Each point is reached from the start by the listed moves, each made once or not at all, plus a little noise. Say if it took an odd or an even number of moves. Then give how often each move was made.

Moves:
(1): [ 0.32  0.14  0.28 -0.16  0.21]
(2): [-0.09  0.50 -0.26 -0.19  0.13]
(3): [-0.31  0.24  0.38  0.19  0.14]
Start: [-0.21 -0.26 -0.28  0.13 -0.08]
Points:
[ 0.00  0.44 -0.22 -0.18  0.31] => even (1, 1, 0)
[-0.66  0.47 -0.17  0.17  0.22] => even (0, 1, 1)

Moves:
(1): [ 0.38 -0.02 -0.10 -0.19  0.03  0.02  0.14  0.01 -0.18 -0.05 -0.21  0.07
  0.08  0.19  0.00]
(2): [ 0.07  0.40  0.16 -0.07  0.05  0.08  0.08 -0.01  0.03  0.06 -0.07 -0.01
 -0.07 -0.02 -0.05]
(3): [ 0.03 -0.04  0.35 -0.05 -0.14 -0.17 -0.10  0.11 -0.10 -0.01 -0.03  0.11
  0.09  0.07 -0.14]
(4): [ 0.11 -0.01 -0.01  0.33  0.04  0.01  0.04  0.05 -0.04  0.02 -0.09 -0.10
 -0.03  0.10 -0.13]
(5): [-0.01 -0.07  0.06 -0.11  0.26 -0.16  0.26  0.01  0.15  0.03  0.03  0.11
 -0.04  0.08 -0.24]
(6): [ 0.01 -0.01  0.15  0.14  0.20  0.38  0.07 -0.02 -0.26 -0.09  0.08  0.27
 -0.05 -0.09 -0.06]
(7): [-0.05 -0.09  0.19 -0.01 -0.29  0.11  0.57 -0.03  0.11 -0.03 -0.13 -0.03
 -0.15  0.08 -0.02]
(8): [ 0.09  0.01  0.00 -0.01 -0.11  0.05  0.09  0.34  0.05 -0.04  0.18 -0.06
 -0.10  0.06 -0.08]
(9): [ 0.22 -0.07  0.08  0.07 -0.10  0.08 -0.17 -0.33  0.30 -0.13  0.02  0.22
  0.08  0.08 -0.06]
(10): [-0.03 -0.04 -0.05  0.04 -0.12  0.06 -0.08 -0.03 -0.06  0.46  0.16  0.12
  0.10  0.15 -0.08]
(11): [ 0.16  0.15  0.10  0.00 -0.03 -0.13  0.24 -0.13 -0.23 -0.02  0.40 -0.20
  0.05 -0.01  0.01]
(12): [ 0.02  0.13 -0.05  0.09 -0.11 -0.15  0.09  0.01 -0.01 -0.04 -0.02  0.25
 -0.06  0.02  0.00]
Start: [ 0.01 -0.10  0.20  0.09  0.03  0.07 -0.05 -0.04  0.07  0.29 -0.08  0.13
  0.07  0.00  0.06]
Points:
[ 0.63  0.32  0.63  0.58 -0.03  0.60  0.22 -0.16 -0.13  0.56  0.61  0.37
  0.05  0.29 -0.39] => odd (0, 1, 0, 1, 0, 1, 0, 1, 1, 1, 1, 0)
[ 0.77  0.28  0.23  0.36 -0.18  0.17  0.04 -0.34  0.12  0.62 -0.28  0.66
  0.17  0.52 -0.25] => even (1, 1, 0, 1, 0, 0, 0, 0, 1, 1, 0, 1)
[ 0.82  0.18  0.53  0.21 -0.21  0.11  1.05  0.02  0.49  0.12 -0.35  0.58
 -0.22  0.61 -0.51] => even (1, 1, 0, 1, 1, 0, 1, 1, 1, 0, 0, 1)
[ 0.79 -0.13  0.59  0.11 -0.26  0.35  1.16 -0.20 -0.04  0.39  0.44  0.91
 -0.01  0.56 -0.48] => odd (1, 0, 0, 0, 1, 1, 1, 1, 1, 1, 1, 1)
[ 0.14  0.26  0.46  0.20  0.06  0.67  0.13  0.24 -0.16  0.69  0.27  0.46
 -0.05  0.12 -0.21] => even (0, 1, 0, 0, 0, 1, 0, 1, 0, 1, 0, 0)
[ 0.96  0.40  0.43  0.21  0.16 -0.18  0.62 -0.43  0.09  0.18 -0.01  0.47
  0.07  0.44 -0.40] => odd (1, 1, 0, 1, 1, 0, 0, 0, 1, 0, 1, 1)
[ 0.54 -0.12  0.18  0.34 -0.53  0.18  0.81  0.30 -0.05  0.62 -0.19  0.37
 -0.09  0.60 -0.25] => even (1, 0, 0, 1, 0, 0, 1, 1, 0, 1, 0, 1)
